Every row gives one point. The points of each table are mixes of a few directions, plus a little noise. How many directions does each table use, and how many do they share? Where both have some left over, give the other angles between the two spaces (their principal angles), to ten degrees, smallest first.

First (6 x 3)
23	-27	-42
-1	-30	-2
-7	-28	10
5	19	-7
-18	7	30
-4	60	10
Second (6 x 3)
-5	4	-4
-10	12	-10
51	-59	49
-14	16	-13
-15	18	-14
-8	9	-7
Directions: first 2, second 1, shared 0; angles 50

First (7 x 4)
-19	-32	8	45
-7	-12	3	17
0	0	0	1
2	4	-1	-5
6	11	-3	-15
25	43	-11	-60
-7	-13	3	18
Second (5 x 4)
-6	-8	7	11
-7	17	-14	21
5	-12	-37	8
-5	-12	59	-15
13	15	-17	-25
Directions: first 1, second 3, shared 1

First (9 x 6)
4	-3	17	0	-3	9
-10	9	-46	-1	7	-25
-5	4	-22	-1	3	-12
12	-10	56	1	-9	31
-1	1	-6	-1	1	-4
-10	9	-48	0	8	-26
-10	9	-48	-1	7	-26
12	-10	53	0	-8	29
9	-8	42	0	-7	22
Second (7 x 6)
-13	28	18	-2	15	-14
-6	14	10	0	8	-7
7	-17	-11	1	-10	8
-14	27	18	-2	16	-13
28	-60	-39	3	-33	29
12	-26	-17	2	-14	13
-16	34	23	-2	19	-16
Directions: first 1, second 1, shared 0; angles 90

First (7 x 8)
3	-3	8	34	8	0	-4	-3
9	-16	25	60	7	-5	9	-10
-5	25	-20	9	21	9	-40	9
4	-26	15	-34	-29	-10	47	-8
-5	9	-16	-43	-7	3	-2	6
3	-11	11	11	-5	-4	12	-5
-8	22	-26	-39	4	6	-22	10
Second (10 x 8)
-3	29	45	-4	41	-18	3	2
23	29	-5	8	-9	-2	0	-35
5	-12	27	-15	22	-14	-11	18
-27	-22	15	-13	30	-8	4	28
5	-17	-22	-8	1	-6	0	-17
2	2	17	-3	6	-3	-5	13
-7	10	-22	17	-27	19	8	-5
36	3	-47	3	-29	-1	-3	-58
-29	-27	-20	2	-10	15	8	25
-4	7	11	14	-24	19	-4	30
Directions: first 2, second 4, shared 0; angles 70, 90

First (7 x 9)
5	-29	5	-15	-24	-12	8	6	-28
-8	49	-7	26	40	20	-14	-9	48
2	-11	2	-5	-8	-4	3	1	-10
-10	56	-8	29	46	23	-16	-9	55
4	-23	3	-12	-19	-9	7	4	-22
8	-50	7	-26	-41	-21	15	10	-49
-1	7	-1	4	7	4	-2	-1	7
Second (9 x 9)
-13	-16	5	-6	-22	-4	17	13	-14
1	-49	20	-8	-29	8	22	10	-21
-8	-40	15	-9	-31	2	24	14	-21
-12	34	-15	2	8	-11	-6	2	8
-12	-26	9	-7	-26	-2	20	15	-17
3	42	-16	8	28	-5	-21	-11	20
22	33	-12	12	40	6	-31	-24	25
-12	-28	10	-8	-30	-2	22	16	-18
31	51	-17	17	60	8	-46	-34	38
Directions: first 1, second 2, shared 0; angles 30

First (9 x 11)
7	-4	12	-4	2	-5	6	15	2	1	-12
4	10	-12	4	-1	-17	2	10	-8	-3	-1
-10	21	-42	9	-6	-15	-22	-24	-14	-10	24
10	8	20	-6	-8	10	8	-5	8	2	-11
1	-19	11	-7	10	-5	-3	17	2	1	-9
-16	2	-32	19	4	1	6	-4	-10	1	24
8	-10	28	-10	1	9	7	9	10	4	-17
-13	-13	-6	3	5	12	-5	-10	2	2	12
9	6	21	-8	-8	11	2	-9	9	2	-11
Second (8 x 11)
-10	8	-4	-14	1	-3	3	3	5	-1	5
10	-8	3	15	-1	3	-2	-3	-6	1	-5
-41	32	-14	-60	4	-13	11	13	24	-5	21
-8	6	-3	-11	1	-2	2	2	4	-1	4
15	-12	5	23	-1	5	-4	-5	-9	1	-8
14	-10	5	20	-1	4	-4	-4	-8	1	-7
4	-3	1	5	0	1	-2	-1	-2	1	-2
15	-12	5	22	-1	5	-4	-5	-9	2	-8
Directions: first 4, second 1, shared 0; angles 80

First (11 x 12)
-24	6	-4	-7	-5	3	5	9	-32	16	12	-9
2	-6	2	4	-4	-4	4	-5	7	-4	-6	7
1	-1	1	1	0	-1	0	-1	3	-1	-1	2
-6	-9	3	3	-9	-8	9	-5	-1	0	-7	9
2	2	-1	-1	2	1	-3	1	1	-1	2	-2
60	31	-7	-2	46	28	-46	5	52	-22	11	-29
27	4	0	5	13	5	-13	-4	31	-14	-4	-1
-16	-23	6	8	-24	-19	23	-10	-5	1	-16	24
-16	1	-1	-4	-5	-1	6	4	-20	10	5	-2
-15	-13	3	3	-16	-11	16	-5	-10	4	-7	13
-15	9	-5	-8	1	7	-2	9	-23	12	12	-12
Second (8 x 12)
2	-2	-6	3	7	12	-28	-6	0	-2	-5	-25
-1	2	7	-2	-5	-10	24	6	1	0	5	23
16	10	11	3	9	4	-10	10	19	-26	-2	7
1	-2	-7	3	5	11	-25	-7	-2	1	-4	-24
16	10	9	5	10	6	-16	9	19	-26	-2	3
2	-1	-7	2	6	12	-26	-6	0	-2	-5	-23
-12	-5	-1	-6	-12	-14	34	-1	-12	18	6	20
-24	-11	-8	-9	-20	-20	49	-6	-25	36	8	21
Directions: first 2, second 2, shared 0; angles 30, 60

First (11 x 12)
-18	32	1	1	17	15	-13	14	0	-27	25	-8
-1	-16	-8	37	-11	-16	25	11	46	43	55	16
9	-11	2	-13	-5	-3	-2	-11	-15	0	-32	-1
-3	7	0	-1	3	3	-4	2	-2	-6	3	-2
0	-5	-2	12	-3	-4	8	4	14	13	17	5
-15	27	-1	4	14	12	-9	13	5	-20	28	-6
19	-23	4	-24	-11	-7	-2	-20	-28	2	-60	-1
2	2	2	-12	2	4	-8	-5	-16	-12	-20	-4
-4	6	-1	5	3	2	0	5	6	-1	13	0
-2	7	1	-8	5	5	-7	-1	-9	-14	-9	-4
14	-26	0	-1	-14	-12	10	-11	0	23	-20	7
Second (8 x 12)
37	29	-3	-19	40	-22	4	10	8	3	28	-9
-13	-11	1	7	-14	8	-1	-3	-3	-1	-10	3
21	17	-2	-11	23	-12	2	5	4	2	16	-5
-29	-23	2	15	-31	17	-3	-8	-6	-2	-22	7
6	5	0	-3	7	-4	1	2	1	1	5	-1
6	5	0	-3	6	-3	1	2	1	1	4	-1
-46	-36	3	23	-49	27	-5	-12	-9	-4	-35	11
18	14	-1	-9	19	-10	2	5	3	1	13	-4
Directions: first 2, second 1, shared 0; angles 70

First (9 x 14)
44	-1	0	-7	-10	16	31	-19	16	13	21	-1	9	21
-22	-3	21	23	22	3	-18	46	13	19	5	-22	-27	-27
-5	9	-8	36	-24	-13	-33	5	15	-10	-15	38	-11	6
27	-1	12	-57	4	2	13	-28	-27	0	26	-26	10	-11
32	16	-4	-37	-4	14	-2	-14	4	-28	1	9	12	26
-47	-14	-31	25	5	-10	37	-17	-23	-4	-38	9	27	12
24	15	20	15	3	17	-22	22	12	-5	6	9	-10	14
-41	-10	-24	10	0	-14	5	5	14	0	-20	4	-2	-11
-11	-8	14	-6	3	-14	-9	-2	-23	14	12	-18	-8	-30
Second (8 x 14)
8	-1	5	-16	11	6	1	0	-5	-9	7	-8	6	7
11	-12	15	-23	27	2	-5	3	-17	-16	26	-17	11	11
1	7	-5	-3	-6	5	5	-1	5	0	-9	3	-1	1
-20	11	-19	42	-38	-10	2	-2	21	27	-32	25	-18	-19
-25	-36	12	56	2	-39	-26	6	-13	21	27	5	-11	-20
1	-28	21	1	29	-15	-17	5	-23	-7	39	-16	7	2
17	55	-31	-41	-31	43	36	-10	33	-7	-60	13	0	12
7	4	1	-16	6	8	4	0	-2	-8	1	-5	5	6
Directions: first 6, second 2, shared 1; angles 50

First (11 x 18)
20	-11	2	-19	23	6	13	1	-1	13	10	-8	-4	2	10	17	-1	-3
-30	14	-6	15	-3	23	-13	-23	5	-3	-17	4	-18	-29	-53	-17	-6	-9
1	11	-8	-4	-7	-10	15	7	-2	-14	-7	-5	7	-7	-1	-3	6	12
6	-18	15	1	9	-4	-6	6	2	16	19	2	-4	22	30	14	1	-10
-16	10	-3	-2	0	-4	14	11	12	-11	-12	-8	-9	3	11	5	7	5
17	-10	9	25	-20	-4	-33	-24	-27	13	25	21	21	-10	-31	-23	-12	-5
7	-17	16	10	10	4	-12	-15	-10	19	27	3	-8	-1	-9	2	-3	-12
30	-23	4	-25	28	17	-3	-2	2	25	9	0	-1	13	16	20	-12	-13
-5	13	-3	-2	-14	-31	28	26	0	-24	0	-11	10	8	32	4	20	21
-38	37	-24	8	-47	-17	0	32	24	-45	-54	7	17	13	21	-20	9	23
7	-6	-1	-7	19	18	0	-17	-4	13	3	-4	-10	-16	-26	3	-7	-8
Second (9 x 18)
-40	-1	29	25	16	-15	20	-2	6	1	32	-22	-45	-4	7	16	26	-8
26	-6	-6	-18	4	-3	5	9	-4	3	0	1	17	10	18	6	-4	5
5	-5	6	-4	8	-7	11	6	-1	3	12	-7	-4	6	16	10	6	1
23	-13	8	-18	18	-15	23	15	-4	7	22	-13	2	16	39	22	8	4
10	3	-13	-6	-10	9	-13	-3	-2	-2	-17	12	17	-2	-11	-11	-12	2
20	2	-15	-12	-10	9	-12	0	-3	-1	-18	12	24	1	-6	-10	-14	4
-23	12	-6	17	-15	12	-19	-14	4	-6	-18	10	-4	-15	-34	-19	-6	-4
-29	21	-16	23	-29	24	-38	-23	5	-11	-37	22	4	-24	-60	-36	-17	-5
7	-11	14	-7	18	-15	23	11	-1	6	25	-16	-10	12	32	22	14	1
Directions: first 5, second 2, shared 2

First (9 x 20)
-9	22	-9	8	-15	-3	-9	-8	-11	-1	-15	15	-10	-5	-4	1	-12	-2	13	-29
2	-12	4	-5	6	5	4	5	5	0	11	-11	8	3	7	0	8	2	-7	20
-17	25	-16	8	-23	4	-14	-6	-17	-5	-9	7	-4	-3	12	1	-12	2	17	-25
15	-16	13	-3	25	-2	18	22	21	-23	5	0	-2	9	0	1	-2	-15	-11	17
19	0	4	0	13	-16	4	3	-3	0	-2	-4	-3	2	-11	-7	-11	-6	-6	3
9	-11	11	-2	13	-4	9	0	13	4	-3	8	-4	-1	-17	1	6	-3	-8	2
12	-14	5	-6	12	-3	5	4	1	5	12	-17	8	3	2	-4	4	2	-11	23
-28	24	-13	9	-30	10	-16	-17	-11	5	-17	21	-8	-9	1	7	-1	7	20	-37
-4	-17	2	-8	-1	11	-1	-3	0	14	18	-19	15	0	11	0	19	13	-7	27
Second (10 x 20)
1	-1	-8	7	1	-25	-4	4	-15	10	2	1	-2	1	6	1	-6	2	-12	-16
8	23	-2	1	3	5	-11	-7	17	-5	7	-7	7	-25	-3	15	-14	-14	6	4
-7	-11	6	-2	-8	-4	10	2	-4	0	-2	4	-2	17	-7	-25	-1	9	1	1
-11	-14	2	-3	-3	-11	2	9	3	5	7	1	4	2	12	0	4	5	-12	-6
34	60	-9	11	19	41	-1	-14	13	4	-8	4	9	-22	-8	41	-19	-20	13	19
1	-22	18	-31	-8	22	-1	1	-17	-11	-31	-5	-16	17	-5	-15	18	11	19	4
-4	4	6	2	-7	2	13	2	9	3	4	6	7	10	-6	-19	-11	5	-1	6
-5	-4	-5	6	-1	-19	-8	0	0	-1	10	-4	0	-9	1	-1	-3	-3	-5	-9
-9	-25	-7	8	3	-3	-3	-4	-11	-11	3	-2	-13	8	-4	-3	26	3	4	0
-9	-10	0	1	1	-7	3	8	5	6	8	3	5	2	13	7	6	4	-13	-3
Directions: first 4, second 6, shared 1; angles 80, 80, 80

First (11 x 24)
4	-7	-6	6	-1	11	15	-22	-18	6	5	-11	4	-18	28	-14	-5	-31	-12	-6	-11	-3	36	-14
1	2	3	-3	-7	-15	-9	17	14	-2	-7	0	3	18	-30	6	3	26	13	8	10	6	-22	10
-8	0	11	-30	-11	2	-31	20	11	0	-3	3	9	17	-21	1	19	19	20	-9	4	37	-15	-7
-4	2	0	0	11	12	2	-7	-5	-1	7	9	-9	-12	21	3	-1	-13	-8	-6	-5	-7	2	-2
11	2	-17	47	19	-5	46	-26	-13	-2	3	-2	-16	-23	29	3	-30	-24	-29	15	-4	-59	14	15
-6	3	5	-11	5	7	-12	6	3	-2	3	10	-4	1	3	5	6	3	3	-6	0	7	-11	-1
1	-9	5	-22	-22	1	-16	3	-3	7	-4	-16	20	8	-13	-16	14	-1	13	-8	-3	38	20	-18
-10	-3	15	-43	-18	7	-41	21	9	2	-2	0	15	18	-22	-4	27	17	24	-15	1	54	-8	-16
7	3	-9	28	10	-10	25	-8	-1	-2	-1	0	-9	-6	4	5	-17	-2	-12	13	3	-35	-2	15
1	-1	5	-11	-16	-14	-15	18	13	0	-9	-7	12	21	-36	0	9	26	18	4	9	21	-14	2
3	7	-13	39	30	4	37	-21	-9	-5	8	13	-25	-25	37	11	-26	-22	-29	9	-4	-60	-1	18
Second (11 x 24)
0	-2	5	-13	-13	-8	-15	14	9	1	-6	-6	10	16	-26	-1	9	18	15	1	6	22	-8	-2
-9	-1	2	-14	11	30	-3	-17	-17	2	13	9	-6	-24	45	-6	5	-34	-12	-20	-15	7	22	-19
-13	2	6	-19	15	32	-11	-11	-13	0	14	17	-10	-22	44	-1	9	-29	-9	-22	-14	9	11	-16
10	1	-6	20	-7	-26	12	9	11	-2	-11	-9	4	16	-33	4	-10	24	4	19	12	-16	-14	18
-11	-3	4	-20	10	37	-7	-19	-21	4	16	8	-5	-27	52	-10	9	-41	-12	-25	-18	15	30	-26
3	1	2	0	-9	-15	-6	14	12	-1	-8	-4	6	17	-29	3	2	23	11	8	9	6	-15	8
17	-4	-8	25	-19	-35	18	6	9	2	-16	-23	14	20	-43	-5	-12	24	7	24	12	-11	0	14
3	7	-2	15	7	-17	6	12	14	-6	-5	7	-8	11	-20	14	-8	23	2	14	11	-22	-29	21
-3	5	1	2	7	-3	-3	8	8	-4	-1	10	-8	5	-7	10	-1	12	2	4	5	-8	-21	10
10	3	-6	24	-3	-27	14	9	13	-4	-10	-5	0	15	-31	8	-13	25	3	21	13	-23	-19	22
-6	-8	2	-20	0	33	-4	-23	-25	8	13	-3	5	-26	47	-18	9	-45	-10	-24	-20	23	45	-31
Directions: first 3, second 3, shared 3

First (9 x 32)
3	-1	8	2	4	8	1	14	-11	-3	-3	-5	2	-1	-10	-2	10	-22	-12	-7	-7	10	4	15	8	10	10	-11	13	-3	-10	6
-1	1	-2	-1	-2	-2	0	-4	3	1	1	1	0	0	3	0	-3	5	3	2	2	-3	-2	-4	-2	-3	-3	3	-4	0	2	-2
2	-1	6	2	3	6	1	11	-8	-2	-2	-4	1	-1	-8	-2	8	-17	-9	-5	-6	8	3	12	6	8	8	-9	10	-3	-8	5
7	-3	21	5	12	22	2	39	-29	-6	-8	-13	5	-3	-28	-5	27	-60	-31	-19	-21	28	12	43	22	27	30	-32	37	-9	-28	17
-1	0	-2	0	-1	-2	0	-3	2	1	1	1	0	0	2	1	-2	4	2	2	1	-2	-1	-3	-2	-2	-2	2	-3	1	2	-2
-4	2	-10	-2	-6	-11	-2	-19	14	3	4	7	-3	2	13	2	-13	29	16	10	10	-14	-6	-21	-10	-12	-14	15	-17	4	13	-8
4	-1	10	3	6	11	1	19	-15	-3	-4	-7	3	-1	-14	-3	13	-30	-16	-9	-10	14	6	22	11	13	15	-16	18	-5	-14	8
-5	2	-14	-3	-7	-14	-2	-24	18	3	5	8	-3	2	17	3	-17	36	19	12	13	-17	-7	-26	-14	-17	-18	19	-22	6	17	-11
-7	2	-19	-4	-10	-20	-2	-35	27	6	7	12	-5	3	25	5	-25	53	28	17	18	-25	-10	-38	-19	-24	-26	28	-33	8	25	-15
Second (8 x 32)
5	-16	-24	23	-6	-9	18	-7	26	-20	4	-5	3	-3	21	6	5	11	20	4	20	-11	-13	-47	-16	-9	-17	39	-40	0	19	-11
21	-11	7	9	3	6	-14	31	-3	21	16	17	29	5	-19	21	18	-3	-9	-32	-7	24	5	-1	11	17	12	-17	46	27	-31	5
-13	11	7	-12	2	2	2	-9	-11	-6	-12	-10	-17	-2	-1	-14	-8	-11	-7	14	-6	-6	3	22	2	-3	3	-8	-7	-16	8	4
-10	14	11	-19	0	0	-9	-10	-11	9	-6	2	-10	1	-4	-8	-13	4	-5	9	-8	-4	5	23	4	-3	3	-16	8	-5	0	3
3	8	12	-17	-1	-1	-24	2	-7	31	9	20	10	7	-12	9	-9	21	-5	-10	-9	7	8	14	8	3	5	-24	37	19	-17	2
0	-8	-11	13	-1	-1	15	-2	9	-19	-4	-11	-4	-4	11	-3	6	-8	7	5	8	-5	-6	-17	-7	-3	-6	20	-25	-9	12	-3
-12	0	-10	6	0	-2	21	-15	5	-29	-13	-20	-19	-6	16	-15	-3	-12	6	20	8	-15	-7	-7	-9	-9	-8	22	-43	-25	24	-3
5	1	8	-4	2	4	-10	11	-7	12	4	7	8	2	-11	5	4	-2	-8	-11	-7	10	5	11	8	8	8	-15	25	9	-15	4
Directions: first 1, second 3, shared 1

First (10 x 32)
-1	0	0	-2	3	-1	0	10	-16	-1	-9	-3	0	8	1	12	9	0	-6	1	10	7	0	16	8	5	-2	-5	-11	-5	0	3
8	-11	11	11	15	21	-22	-60	23	-17	29	-7	29	12	5	-30	-13	-7	-34	-17	-7	18	-13	-29	9	10	6	-26	5	33	-27	-7
-7	1	-2	-5	-3	-8	2	8	3	-2	1	4	-6	-7	0	-2	-2	3	12	-2	-2	1	1	-5	-1	-2	2	10	4	-5	9	-1
12	3	0	8	-2	9	1	-12	8	8	1	-2	3	-2	-1	-5	-4	-1	-4	7	-6	-14	2	-5	-10	-5	-3	-5	7	6	-8	-2
-12	-6	-10	-17	2	-17	-2	16	0	-2	-2	9	-6	1	-11	-3	0	-6	9	-9	-4	13	-3	-1	13	9	-6	14	-10	-9	6	4
1	7	-4	-1	-8	-5	10	17	-1	10	-8	3	-12	-10	-2	6	0	3	16	10	-3	-16	7	4	-11	-9	-2	11	5	-10	9	1
-8	2	6	0	0	-3	1	6	-4	-7	1	-1	-3	-3	8	4	2	8	7	-3	7	6	-1	1	1	-3	8	2	3	-3	9	-2
-6	1	6	2	1	0	0	2	-3	-7	2	-2	-1	-2	8	3	1	7	3	-2	7	4	0	1	0	-3	8	-1	3	0	6	-2
-1	2	-3	-4	-2	-3	5	17	-14	4	-12	-1	-5	4	-1	14	9	0	2	5	7	-2	3	16	2	1	-4	1	-9	-9	4	4
15	4	-4	6	-4	8	5	-5	4	14	-4	-1	0	-2	-5	-1	-2	-5	-4	11	-7	-19	4	2	-11	-4	-7	-3	2	2	-8	1
Second (8 x 32)
-21	-4	-7	6	-16	12	12	0	8	27	-21	-17	-11	-45	-5	-22	36	-20	-14	-19	15	15	-27	1	-2	-16	2	-5	-8	15	3	-13
8	1	3	-2	6	-4	-4	0	-3	-10	8	6	4	17	2	8	-14	7	5	7	-6	-6	10	0	1	6	-1	2	3	-6	-1	5
-7	-1	-2	2	-5	4	4	0	2	8	-7	-5	-4	-14	-2	-7	11	-6	-4	-6	5	5	-8	0	-1	-5	1	-2	-2	5	1	-4
-4	-1	-1	1	-3	2	2	0	1	5	-4	-3	-2	-9	-1	-4	7	-4	-3	-4	3	3	-5	0	0	-3	0	-1	-2	3	1	-3
13	2	4	-4	10	-7	-8	0	-5	-17	14	11	7	29	3	14	-23	12	9	12	-10	-9	17	0	1	10	-2	3	5	-9	-2	8
11	2	4	-3	8	-6	-6	0	-4	-15	12	9	6	24	3	12	-20	11	7	10	-8	-8	14	0	1	9	-1	3	4	-8	-2	7
8	1	3	-2	6	-5	-5	0	-3	-10	8	7	4	17	2	8	-14	8	5	7	-6	-6	10	0	1	6	-1	2	3	-6	-1	5
-9	-2	-3	3	-7	5	5	0	3	11	-9	-7	-5	-19	-2	-9	15	-8	-6	-8	6	6	-11	0	-1	-7	1	-2	-3	6	1	-6
Directions: first 4, second 1, shared 0; angles 90

First (9 x 32)
2	-10	20	-4	-5	11	3	13	15	4	9	4	3	6	-19	-14	-10	-27	7	-16	5	10	-9	-7	26	3	-4	1	-4	7	6	-12
-7	11	-6	19	-12	0	-1	-1	8	-5	-4	5	1	-4	4	6	3	3	4	17	11	-13	4	0	-14	0	-6	7	4	10	-2	-1
-10	-19	-5	-24	3	7	21	6	-15	2	-6	-24	-2	-8	-7	6	-1	18	-5	-14	-15	33	25	17	-10	-3	9	26	-22	11	-8	10
-2	5	-15	-15	-11	-9	5	8	-12	-12	-18	-4	7	0	17	14	15	10	-20	8	1	27	13	26	-17	11	31	2	-22	-6	-14	0
-2	-1	2	22	-10	-4	-2	6	17	-2	0	-6	15	-5	1	14	-8	9	13	18	5	-26	-9	-6	-11	-9	-13	-2	13	25	-2	-12
-5	-7	-5	13	19	1	4	-20	-8	11	9	-15	-10	-11	-4	4	-10	29	15	3	-16	-29	7	-16	-16	-20	-30	12	21	10	4	18
-1	46	8	29	-6	17	-22	-23	12	1	15	60	-36	14	-9	-46	14	-54	1	0	36	-21	-11	-30	29	20	-18	-8	17	-44	26	6
0	-5	0	-23	-4	3	7	11	-8	-4	-6	-2	1	4	0	-2	6	-8	-14	-14	-2	36	9	15	7	10	23	5	-23	-7	-5	-1
26	-21	3	-16	24	-27	-15	-2	-10	4	4	-19	23	3	17	18	-11	20	-2	-2	-28	-16	-26	-1	6	-12	9	-40	17	-7	-5	-9
Second (8 x 32)
-7	-21	3	-30	8	13	20	8	-12	7	2	-17	-8	-2	-16	-9	-5	1	-4	-28	-15	40	20	9	8	0	6	24	-23	4	-2	10
-17	-25	18	0	1	29	24	8	13	15	14	-17	-11	-9	-38	-14	-21	-5	23	-23	-6	10	16	-14	11	-13	-32	41	-5	36	8	5
9	9	-18	1	11	-21	-11	-15	-18	-4	-8	-4	5	-2	27	17	9	28	-10	17	-10	-18	-4	7	-21	-4	10	-21	11	-16	-7	8
23	9	9	9	10	-16	-27	-8	8	2	11	18	8	11	10	-5	-3	-17	2	4	2	-32	-36	-18	22	2	-2	-44	26	-22	9	-13
-12	-12	2	-7	-2	14	17	6	-1	4	0	-13	-6	-7	-15	-2	-5	5	5	-10	-5	18	18	4	-3	-4	-6	28	-13	17	-2	6
-5	36	-14	23	-13	-3	-12	-12	0	-11	-8	28	-11	3	16	-3	20	-6	-8	24	24	-16	3	0	-13	13	4	-4	5	-20	2	5
13	29	-10	15	-5	-19	-25	-9	-1	-11	-7	25	5	8	26	5	16	-7	-11	23	15	-23	-19	0	-4	10	14	-35	14	-28	0	-7
-4	-23	8	-11	-9	3	14	23	10	-1	-4	-21	17	-3	-10	11	-10	2	4	-7	-5	20	2	12	1	-3	7	11	-16	29	-8	-14
Directions: first 5, second 5, shared 5
